Each row is a point. Before rounding, the points of a table are all equally far from one centre. They may lie mostly on one side of it. Write the centre, to within rounding.
(in the rows, 128 means zero)

Points (8 x 2):
[[ 92 158]
 [128  92]
 [ 82 153]
 [124  89]
 [ 80  93]
 [114  85]
 [ 94 159]
 [100  84]]
Centre: [105 122]

Points (13 x 9):
[[141 157 113  73 128 109 161  75 151]
 [129 189  97 132  68 151 102 127 114]
 [142 187 137  63 118  86 126  87 129]
 [117 176 169  60  94 125 119 110 128]
 [137 141  83 131  87 135 111 102  90]
 [142 163 120  86  82 190 155 105 128]
 [124 192 159  93 129 158  81 174 143]
 [109 155 133  99 107 116  75 141 159]
 [120 148 148 103  68 140 103 108  93]
 [104 172 170 103 146  83 116 120  88]
 [125 180 133 117  75  88 112 106 150]
 [179 204 142  64  75 142 134 136 110]
 [178 173 133 106 105  97 144 148 194]]
Centre: [155 165 136 119 131 134 134 133 122]

Points (29 x 24):
[[135 125  37 138 133 144 148 131  99 179 115  71 168 111 139 150 135 161
  160 132 119 135 131 121]
 [120 157  66 137 168 164 130 141 101 151 145 131 178 153 123 126 142 148
   61 177 128 131 126 138]
 [ 75 166 100 171 172 111 147 180 111 145 102  91 144 104 122  79  83 163
  133 174 134 151 136 107]
 [ 81 140  98 183 242 136  89 163 158 110 141 117 161 140 131 133 157 157
  131 158 133 137 151 130]
 [ 82 175  64 159 156 125 140 101 128 107 145 138 152 110 127 143 123 116
  169 151  71 102 108  86]
 [105 152  98  95 155 144  95  95 124 161 128 100 144 141  99 117 135 168
  155 163 104 188 137 161]
 [126 161  98 118 182 142  83 128 171 159 152  79 106 108 121 153  69 120
  171 147 107 142 168  75]
 [ 75 139  96 157 169 159 142 159 121 154 166 108  82 109 151 149 103 133
  116 134 168 172 165 109]
 [141 168 107 138 223 123  86 172 100 155  99  83 135 108 119 135 110 143
   94 145  96 103 185 147]
 [117 180 121 122 198 136 116 177 102 148 190 187 135 123 122 131 115 130
  155 116 106 129 163 101]
 [ 98 167  98 158 180 132 150 131 142 185 120  53 171 139 113 154  97  98
  159 115 117 154  90 140]
 [ 84  94 126 169 188 146 131 131  98 119 107  94 159 103 165 118 133 154
  132 159 110 162 160  91]
 [172 169  94 157 188 142 125 169 169 182 112  83 171 116 145 104 141 137
  113 140 143 151 147 103]
 [110 176  76 200 211 118 102 130 126 149 126  88  80 133 103 138  86 178
  142 184 118 149 140 115]
 [ 81 121  72 162 222 141 133 118 110 140 140  73 118  95 131 131 115 169
  124 128 166  80 191 134]
 [ 96 175  79 171 175 105  93 124 161 159 149  90 169 101 132 114  69 143
  151 124 114  89 134  84]
 [163 134  58 183 189 170 161 158 113 109 160 144 128 128 105 117  65 153
  121 154  85 141 193 128]
 [106 196 101 144 188 165 130 146 111 185 176  67 127 116 147 140 133 111
  165 133 149  89 143 141]
 [117 179  84 174 231 150 124 186 142 168 118  67 114 100 138 140 127 115
  106 104  94 110 172 108]
 [101 170  88 143 147 169 126 168 126 194 130 144 192 152 154 147  61 148
  138 129 115 125 185 123]
 [128 157 115 203 163 190 107 158 129 190 108 122 164 105 122 135  98 169
  146 114  84  85 170 138]
 [ 81 142  93 147 191 166 154 158 111 133 115  99 117 149 150 105  80 153
  173 165 147  96 153  47]
 [ 42 176 103 135 162 142 101 151  98 115 127 123 162 118 114 126 112 175
   84 156 119 119 181 111]
 [ 67 158 109 153 146 146 120 135 100 155 138 110 135 153  69 125  98 169
  145 143  66  84 112  76]
 [ 65 198 105 143 185 114 152 152 135 192  77  97 183 119  80 126 108 134
  122 134  90 121 177  96]
 [127 129  90 143 189 106 142 151  75 148 112 118 147  82 137 115 165 148
  102 151  88 117 167 101]
 [120 144  79 161 195 163 143 132 106 153  83  99 178  86 157 151  98 145
  136 188 120 125 196  87]
 [ 86 154 108 136 163 111 160 138 132 188 107 117 128 103 149 155  95 130
  145 195 143 159 136 117]
 [129 151  52 150 199 153 141 112 119  91 114  86 129 131  96 118 143 134
   97 134 166 160 212 101]]
Centre: [114 157  97 147 187 151 143 131 129 141 128 111 139 135 109 133 112 147
 140 128 114 129 157 117]

Points (28 x 24):
[[ 98 168 192 139 175 165 108  89 163 109 120 129 138 113 112 135 110 204
  117 128 165  90 115 182]
 [104 133 130  99 157 135 149 119 196  96 123 125 135 122 160 182 118 140
   89  95 122  69 143 159]
 [ 99 185 162 149 195  72 192 100 192 124 123 157 125 109 135 115 156 159
  125  82 120 101 100 144]
 [ 86 162 137 132 163  83 137 130 199 117 126 143  93 130 161  75 104 183
  122  57 110  86 136 159]
 [ 86 144 105 141 184 105 166 147 215 128 122 176 130 126 139 104 133 167
  130  99 126 110  99 196]
 [ 83 152 140 123 195 111 170 110 177 138 107 119 101  98 152 100  88 202
  136 113 121  99 124 203]
 [ 80 171 168 157 150 111 170 102 170 144 114 172  69 134 107 132  87 157
  105 120 133  85 140 156]
 [105 133 126 179 164  85 188 119 192 115 119 177 119 117 130 114 106 183
  103  96 108  84 113 155]
 [ 92 142 116 145 160  98 153 129 187 119  92 170  95 104 112 133  92 165
   95 101 130  82 104 141]
 [130 147 143 138 171 106 178 134 197 117 108 147  99 113 145  92  98 176
  105  79 123  88  80 160]
 [ 92 140 145 133 166  95 130 139 192  92  94 138  89 109 118 117  78 174
  145  77 116  88 135 162]
 [ 70 149 178 152 183 117 180  87 168 103 146 142 104 100 132 110 118 171
   97  74 144 154 156 161]
 [ 70 155 154 108 172 101 177 113 191 116  86 142 132  99 138  88 109 176
  108  76 130  68 132 145]
 [133 153 181 119 158 100 161 148 213 148 101 115 130 108 159 109 104 148
  112 145 127  79 122 154]
 [ 56 168 129 113 144 104 164 133 192 136 145 129 124  75 162 113 117 161
   96 105 138 140 120 171]
 [ 86 151 125 147 164 143 191  72 190 124 101 153 113 114 165 103  84 163
  118  93 128 122 146 141]
 [ 93 188 105 120 160 127 146 107 215 108 126 150 123 127 150 103 107 148
   97  99 123 100 126 190]
 [118 120 107 109 148 154 185 120 220 109 134 128 102 104 161 127 125 140
  121  68 101  61 124 127]
 [ 78 135 157 142 183 143 146  98 192 161 108 142 110  86 141  98  99 103
  170  80 140 107 155 122]
 [ 91 158 166 128 183  87 160 106 217 155 150 145 109  82 161 128 117 170
   83 111 129  93 124 137]
 [ 74 174 160 121 196 152 173  69 210 139 160 144 101 127 158 106 102 183
  162 137 118 116 157 151]
 [110 186 101 136 155  90 151 112 167 133  97 126 123 101 134  84 117 108
  135  78 117 117 112 162]
 [101 146 175  88 153  79 134 109 201 120 109 145 104  79 157 102 109 182
  116  88 143 106 129 157]
 [ 92 145 144 119 147 114 174 111 194 104 127 133  98  81 142 100  75 183
  118  61 146 106 120 136]
 [ 63 117 166 156 149 112 167 104 169 138 159 158 128 115 196 109 100 166
  142  98 136  52 150 156]
 [108 167 174 129 167 118 187 109 212  89 109 167 122  90 125 100 111 145
  102  93 109 111 119 141]
 [ 86 163 117 165 140 113 188 135 194 155  95 154 133  91 148 106 117 169
  132 107  93 132 103 142]
 [ 73 160 154 149 170 165 161 110 205 132 135 145 121  81 149 126  95 167
  143  70 151  68 104 150]]
Centre: [115 139 143 126 156 137 146 119 152 135 149 136 120 118 122 110 149 166
 141 114 122 100 142 140]
